Each point is reached from the start by the listed moves, each made once or not at all, plus a little noise. Is the number of moves made odd or even? Then give how often each move was made.
(in the rows, 128 means zero)

Moves:
(1): [173  82 143 165  87]
(2): [154 162 164 149 127]
(3): [ 86  87 175  88 134]
Start: [119 121  85 143  91]
Points:
[104 114 169 125  95] -> even (0, 1, 1)
[167  75 101 179  47] -> odd (1, 0, 0)
[121 122  87 143  93] -> even (0, 0, 0)

Moves:
(1): [202 141  83 101 133 120 157  72 140 123]
(2): [138 186 162 149 157 161 125 104 122 123]
(3): [148 115 167 108 136 127 123 120 109 128]
(4): [128 110 132 176 132 121 172 109 154 121]
(5): [126 135 100 137 193 112 105 140 130 140]
(6): [161  86 105 136 145 213 110 106 105 154]
(7): [107 149 150  99 166 140 197 158 116 130]
(8): [171 127 126 133 120 126 145 197 121 120]
(9): [134 126 141 118 137 147 114 135 194 128]
Start: [105 119 106 139 108 159 109 157 101 110]
Points:
[161 175 155 160 138 204 108 209 151  95] -> odd (0, 1, 0, 0, 0, 0, 0, 1, 1)
[163 161 130 209 207 186 132 204 184  98] -> odd (0, 1, 0, 1, 1, 0, 0, 1, 1)
[179  60  58 208 188 222 131 194  99 131] -> even (0, 0, 0, 1, 1, 1, 0, 1, 0)

Moves:
(1): [126 134 112 134 141 133 144 130 120 120 136 109 125 131 138 119 129 113]
(2): [117 146 131 138 136 131 127 152 161 132 109 148 126 166 138 124 125  97]
(3): [156 107 130 131 131 145 140  94 121 126 124 164 142 132 136 104 148 121]
(4): [113 121 131 141 124 117 139 133 130 155 146 138 131 131 162 122 123 150]
(5): [117 126 119 121 136 129 124 113 106 147 118 110 127 127 120 131 132 126]
(6): [143 115 121 145 144 137 122 131 135 122 134 136 131 138 110 131 128 124]
(7): [127 148 129 139 113 143 137 121 118 133 141 132 134 143 131 161 133 125]
(8): [126 142 148 139 131 141 155 118 135 141 134 116 140 147 120 113 153 129]
(9): [108 132 126 128 122 133 130 104 127 117 128 135 135 141 112 119 128 154]
(10): [109 103 110 123 110 122 131 131 150 123 158 148 130 115 127 138 143 106]
(11): [115 124 119 120 133 120 135 145 103 133 137 128 127 138 108 126 142 133]
(12): [146 147 123 119 134  95 137 132 134 128 112 135 120 139 130 140 139 149]
(13): [115 117 122 140 106 123 132 134 117 131 119 114 134 146 151 136 153 140]
(14): [135 116 132 126 123 135 123 113 129 131 128 133  84 143 126 130 138 129]
(15): [109 109 130 119 156 148 135 134 127 110 134 132 140 138 135 140 121 132]
(16): [136 129 134 120 120 103 124 119 114 134 147 121 130 147 116 128 125  99]
(17): [127 139 127 124 120 116 101 126 131 124 140 145 125 136 123 134 150 131]
(18): [114 133 114  90 111 151 117 127 140 136 130 133 106 137 133 111 116 141]
Start: [105 123 128 148 147 121 141 124 102 125 118 132 117 116 136 115 128 133]
Points:
[105  97 117 157 203 157 120 106 117 117 107 195 139 185 131 114 165  97] -> even (0, 1, 1, 0, 1, 1, 0, 0, 0, 0, 0, 0, 0, 0, 1, 0, 1, 0)
[107  74  73 158 151 130 167 104  77  97 175 201 104 209 136 168 243 123] -> odd (1, 0, 1, 0, 0, 1, 1, 0, 0, 1, 1, 1, 1, 1, 1, 0, 1, 0)
[  9 114 108 127 140 165 163 116 174 133 182 190  76 220 173  86 173 135] -> even (1, 1, 0, 1, 0, 0, 0, 1, 1, 1, 0, 0, 0, 1, 1, 0, 1, 1)
[ 86 153 118 109 117  95 163 132 169 148 139 165 101 201 137  98 160  85] -> even (0, 1, 0, 0, 0, 0, 0, 1, 0, 1, 0, 1, 0, 0, 0, 1, 0, 1)
[ 98  52  73 115 110  90 159  86  74 184 160 181  70 204 143 103 209 146] -> odd (0, 0, 1, 1, 1, 1, 0, 0, 0, 1, 1, 1, 1, 1, 0, 1, 0, 1)
[112 100 107  93 173 125 128  96  88 138 124 137  58 189 110 129 128 136] -> odd (0, 0, 0, 0, 1, 1, 0, 0, 0, 0, 0, 1, 0, 1, 1, 1, 0, 1)
[ 18  99 106 102 122 136 137 127 109 157 164 155  83 249 126 118 217  86] -> odd (0, 1, 0, 0, 1, 0, 0, 1, 0, 1, 1, 0, 1, 1, 1, 1, 1, 1)
[115  93  92 143 122 113 171  60  87 144 141 173  77 223 170  77 172 171] -> even (1, 0, 1, 1, 0, 1, 0, 0, 1, 0, 0, 1, 1, 1, 0, 1, 0, 1)
